Rows are points. The points of each table are mixes of a few directions, plus a little noise. How many directions does each table use, and how many do they share? Where both have some left over, give the other angles between the two spaces (their principal angles), to ten degrees, smallest first.
In the rows, zero is written as 128.

First:
[[116 133]
 [ 78 147]
 [ 88 143]
 [171 112]
 [115 132]
 [240  86]
 [ 89 143]]
Second:
[[147  76]
 [148  72]
 [108 183]
 [109 181]]
Directions: first 1, second 1, shared 0; angles 50

First, 8 rows:
[[122 234 163  63]
 [131  78 111 158]
 [123 195 148  87]
 [134  38 100 182]
 [129 113 124 137]
 [131  65 109 166]
 [130 105 119 142]
 [124 196 150  86]]
Second (6 x 4):
[[ 71 110 187 134]
 [182  95 168  88]
 [110 146 119 155]
 [ 98 147 162 181]
 [196 132  25  77]
 [111 137 108 134]]
Directions: first 1, second 3, shared 0; angles 90

First:
[[126  95 136  82 118 156 176 108 143]
 [131 127 136 113 133  83 126 145 108]
 [123 132 124 121 134  97  95 129 126]
 [138 139  91 111 106 116 137 157 140]
 [149 101  78 249 191 248  54  93  93]
 [121 122 163 126 130 135 150 112 126]
 [112 175 138 122  94  97 130 142 160]
 [116 131 135 116 131 104  99 119 135]
 [135 132 151 113 114 115 183 147 119]]
Second:
[[168 118 135 142  59 126  95  61 143]
 [121 124 157  87 124 119 121 149 181]
 [149  93 122 128  58 135  76 101 165]
 [119  90 113 150 129 131 156 133 132]
 [ 98 140 107 120 173 139 124 183 102]
 [115 170 135 111 173 125 136 155 103]
 [126 160 126 159 180 120 188 114  69]]
Directions: first 5, second 4, shared 0; angles 30, 40, 60, 70

First:
[[113 237 140 105 103 148  48 167  87 144 103 138]
 [239 131 141  86 108 156 147  89 125 129 160 152]
 [ 35 201 160 178 179  86  58 139  89  67 123  58]
 [123  81 123 134  96 117 170 139 148 106 145 105]
 [220  82 115 100 148 159 168  75 147 170 134 188]
 [121  78  93 146 154 119 161  97 144 163 127 164]
 [157  46 144 102 134 155 174 154 178 142 104 128]
 [ 18 166 110 174 103  85 102 160 103 105 129  93]]
Second, 9 rows:
[[126  81 127 143 193 141 173 101 140 142 132 109]
 [191 197 113 117  58 125  20 125 119  89 103  61]
 [213 201 175  70 158  88 161 141 115 105 115 226]
 [ 30  65  96 172  98 159 128 135 134 161 150  87]
 [ 62  48 114 170 142 138 135 115 150 136 138  98]
 [113 164  83 121 127 217 193 131  86 227 155  60]
 [110 153 146 110  91 101 127 163 121 116 131 204]
 [188 102 155 132 178  83  97  92 158  67 101 126]
 [119 140 144 117 104 102 118 150 130 107 126 181]]
Directions: first 5, second 4, shared 1; angles 30, 60, 90

First (8 x 18):
[[131 161 190 101 102  66 156 139 173  73 177  95 190 146  68 132 131 191]
 [111 127 185  96 132  78 143 145 146  80 161 124 184 134  65 109 131 230]
 [103  92 113 125 155 110 135 112  90 125 115 170 121 131  88 112 121 125]
 [132 101  75 142 146 188  94 126  96 175 116 153  82 108 166 137 109  60]
 [163 168 143 126  98 184  95 165 177 144 164  75 135 113 191 154 122 133]
 [114 119  96 151 133  68 176  74  95 120  82 159 107 153  93 122 142  58]
 [151 141 105 139 114 187  93 144 142 161 138 109 105 113 187 152 119  86]
 [116 111 115 142 143 141 130 121 105 145  71 145  99 123 164 106 152 142]]
Second:
[[138  95 131 121 147 144 121 152 122 108 179  99 142 109 116 123 107 156]
 [ 80 176 117 118 108  97 115  76 116 188  37 249 105 165 108 140 141  70]
 [135  78 130 113 159 151 111 160 113 103 201 100 148 102 101 121  94 165]
 [169 190 136 175  77 108 186 112 178 116  59  49 107 150 220 131 195 105]
 [155 142 133 148 112 127 154 133 150 111 120  69 125 131 170 127 151 131]
 [ 94 113 123 104 146 128  97 120 101 151 135 200 132 129  79 130 102 122]
 [101  87 122  97 162 140  88 138  93 136 174 185 142 115  66 126  83 142]
 [152 142 133 147 113 126 152 133 149 111 120  73 125 128 167 126 149 131]]
Directions: first 4, second 2, shared 1; angles 50

First:
[[136 182  62 229  91  86  74   7 124 182 157 102 148 208 137 205 161  88
  171 142 196 140  56  12 145 199 108 196 100 150  62  22]
 [118 127 120 114 140 121 129 133 121 126 129 123 148 129 119 132 137 120
  150 109 124 168 144 173 116 119 104 130 122 136 160 141]
 [121 107 117 101 144 126 135 136 118 123 131 118 131 129 127 132 118 116
  133 101 104 133 133 160 116 108 116 118 129 131 144 140]
 [143  89 150  92 131 156 152 161 129 108 125 140  77 106 142 104  84 140
   74 130  84  35 119  98 133 101 176  94 151 109  96 142]
 [101 139 149 143 123 133 129 145 126 139  94 118 150 108 133 100 135 154
  124 128 134 162 156 143 137 131 100 124 134 124 153 138]
 [137 103 133 103 133 139 141 141 127 117 132 131 102 122 134 120 104 128
  104 121 100  81 120 118 126 110 150 110 138 121 114 136]
 [119 131 150 121 131 136 136 157 132 121 112 135 137 106 123 103 134 147
  123 136 128 150 157 158 130 122 123 119 132 123 152 153]
 [147 148 139 120 130 127 128 146 146 107 145 155 129 118 109 128 151 131
  143 159 152 153 141 159 123 132 146 131 116 129 143 150]]
Second (9 x 32):
[[147 174 129 197 149  76  86 137 119 131 120  93 151 105 184 127 127 124
  157 119 126 130  82  95 143 156 102  80 122 140  56 125]
 [138 152 128 161 138 104 107 133 122 131 125 110 139 115 156 128 128 126
  143 123 127 128 108 112 135 140 117 106 125 133  91 126]
 [126 122 129 120 126 132 134 127 127 128 129 132 125 131 123 126 127 128
  123 129 128 128 133 131 126 124 129 133 129 127 137 129]
 [100  58 126  27  97 204 192 114 141 121 139 182  94 161  46 130 131 134
   83 140 132 126 197 175 105  86 166 196 136 109 235 135]
 [106  74 126  49 106 185 177 116 141 123 138 169 103 154  65 128 129 132
   93 136 131 129 180 164 111  94 158 181 134 113 211 133]
 [112  92 126  75 111 167 163 119 135 125 135 157 110 146  85 127 128 131
  103 137 128 127 164 153 115 106 148 165 133 119 186 131]
 [133 143 128 149 134 112 115 130 125 129 126 117 135 121 147 128 128 128
  137 127 129 128 114 117 134 138 120 112 128 133 105 127]
 [145 168 129 190 147  83  89 137 120 132 121  98 150 107 178 127 127 125
  156 119 125 128  88  99 142 153 107  85 124 139  63 126]
 [145 167 127 184 146  88  92 135 121 132 122  99 147 109 175 128 127 126
  151 122 125 129  91 102 140 152 106  90 124 139  68 122]]
Directions: first 4, second 1, shared 0; angles 60

First, 10 rows:
[[144 137 113 126 117 128 140 131 116 132 128 130 142 139 128 138 136 133
  131 121 125 121 130 113 165 147 126 138 106 129 113 129]
 [120 136 123 124 130 128 127 130 121 133 130 126 130 129 126 126 126 126
  123 133 123 128 134 120 135 131 128 121 123 126 124 126]
 [119 140 119 122 129 129 128 132 117 135 130 125 133 131 126 126 125 125
  122 134 122 128 137 115 142 134 128 120 119 125 121 125]
 [ 94 152 114 114 137 130 120 135 107 144 133 120 131 129 122 118 116 119
  110 147 113 132 149 104 139 131 128 100 118 119 119 121]
 [249  15 205 192 104 122 144  93 233  57 106 159  95 110 151 158 167 161
  197  57 194 122  37 248  30  90 130 231 198 162 187 157]
 [ 99 148 117 116 136 129 121 134 111 141 132 121 130 128 123 119 118 120
  113 144 116 131 146 109 136 130 128 104 121 121 121 122]
 [106 146 117 118 133 129 124 133 112 139 132 123 132 130 124 122 121 122
  116 141 117 130 143 110 140 132 128 110 119 122 120 123]
 [113 129 132 126 135 129 120 128 129 129 129 125 122 123 127 121 122 124
  123 136 127 132 132 130 113 119 129 117 136 126 133 126]
 [140 135 117 126 120 128 137 130 119 131 128 129 139 136 128 136 134 132
  130 122 125 123 130 116 156 142 127 136 111 129 117 129]
 [ 97 143 123 118 139 129 118 133 116 138 132 121 126 125 124 117 116 119
  114 145 118 133 143 116 123 124 129 103 128 121 126 122]]
Second:
[[118 133 112 128 140 127 132 132 134 126 124 127 127 127 116 132 124 107
  138 138 116 136 133 149 117 132 134 112 134 123 150 131]
 [118 129 157 119 115 142 115 120 120 142 123 121 117 114 137 121 120 141
  103 126 143 132 126 113 111 104 133 127 131 138 105 118]
 [152 119 123 137 123 116 135 131 127 116 138 137 141 144 136 130 142 146
  137 116 129 112 123 112 162 146 115 154 116 126 119 133]
 [146 125  79 144 151 103 150 141 142 103 138 141 147 153 113 140 143 106
  170 131 102 120 132 152 159 169 120 132 122 112 167 145]
 [ 67 153 101 112 163 145 126 131 143 144 104 110 104  99  92 133  97  54
  136 169 101 172 145 199  49 108 161  50 161 121 187 128]
 [112 129 187 110  99 156 103 112 110 156 118 114 108 101 148 114 113 160
   78 121 161 134 122  94  97  81 136 129 132 148  78 107]
 [ 99 140 122 119 141 138 124 127 133 138 116 119 115 112 114 129 113  98
  127 146 119 149 135 157  89 114 144  93 143 127 149 126]
 [157 121  76 149 149  97 153 143 142  97 143 145 153 161 116 141 149 114
  175 126 102 112 130 145 174 178 113 144 117 110 164 148]
 [144 121 137 132 118 124 128 127 124 124 134 132 134 135 139 127 136 149
  125 117 136 116 123 108 149 133 120 149 119 130 111 128]
 [119 130 141 122 123 136 122 124 125 136 123 123 121 119 130 125 121 130
  116 130 134 133 128 125 114 114 132 122 132 132 120 123]
 [176 106 173 136  86 123 121 120 108 125 145 139 141 144 168 118 150 205
  103  89 164  92 110  52 187 129 102 197 101 142  57 121]]
Directions: first 2, second 2, shared 0; angles 30, 90

First, 9 rows:
[[154 128 107 116 112  87 109 128 130 106 137 152 112 134 132 111 127 116
  108  97 147 148 126 127 111 122 137 141 154 124 131 137]
 [116 128 137 133 135 146 136 128 127 138 124 118 136 126 127 136 129 133
  138 142 119 119 129 128 136 130 124 122 117 130 126 125]
 [101 128 150 141 145 171 148 127 125 150 118 103 145 121 123 146 130 141
  150 161 108 108 129 128 147 134 119 114 101 131 124 118]
 [184 128  81 100  93  36  85 130 133  80 148 181  92 142 137  90 125 100
   81  58 170 171 124 127  88 115 148 158 185 120 136 149]
 [149 128 111 119 115  94 112 129 129 111 136 147 115 134 132 114 127 118
  111 103 143 144 127 128 114 123 135 138 149 125 130 135]
 [202 128  66  93  82   7  72 130 134  64 154 197  81 146 140  78 124  92
   67  37 184 185 123 127  77 110 155 167 202 117 138 155]
 [ 56 128 188 162 173 245 183 126 122 189 103  61 174 110 116 177 131 163
  188 216  75  73 133 129 178 144 102  91  55 138 118 102]
 [ 95 128 156 144 148 182 153 127 126 156 115  98 149 120 123 150 129 144
  155 169 104 102 130 129 151 135 117 111  95 133 123 116]
 [ 95 128 156 144 149 182 154 127 126 158 116  96 150 120 122 151 129 145
  157 169 103 103 131 129 152 136 116 110  94 133 123 116]]
Second, 8 rows:
[[ 86 121 130 131 134 147 171 144 144 161 122  97 130 120 141 132 141 126
  138 151 118 132 143 129 146 148 121 117 110 137 141 118]
 [105 146  98 112 145 137 110 110 127 154 118 159 159 120 110 108 150 150
  114 125 110 100 105 167 143 117  92 155 106  95 115  93]
 [ 61 118 164 143 147 191 195 148 145 181 111  68 143 117 138 147 137 129
  162 179  98 126 145 117 161 160 121  97  93 147 149 119]
 [119 102 164 126 100  91 154 141 138 131 160  58  64 149 124 175 119  69
  162 177 132 132 199  44  87 177 210 124 171 129 126 173]
 [160 129 122 124 135 129 103 122 123  97 113 174 153 133 136  85 112 126
   96  67 134 149  83 154 141  99 105 129 132 128 149 129]
 [119 142  66 103 124  89 119 129 143 141 121 178 137 119 138  80 157 138
   85  81 141 149 107 174 133 119  92 159 131 112 142  98]
 [170 132 106 153  93  78 118 135 113  95 157 113  70 122 129 190 129 168
  152 168 169 125 175 110  79 125 153 126 141 163  81 148]
 [200 131 173 131 147 158  55  95  88  58 118 178 166 148 104 107  75 119
  115  76 122 112  70 130 129  76 130 123 137 114 126 151]]
Directions: first 1, second 5, shared 1
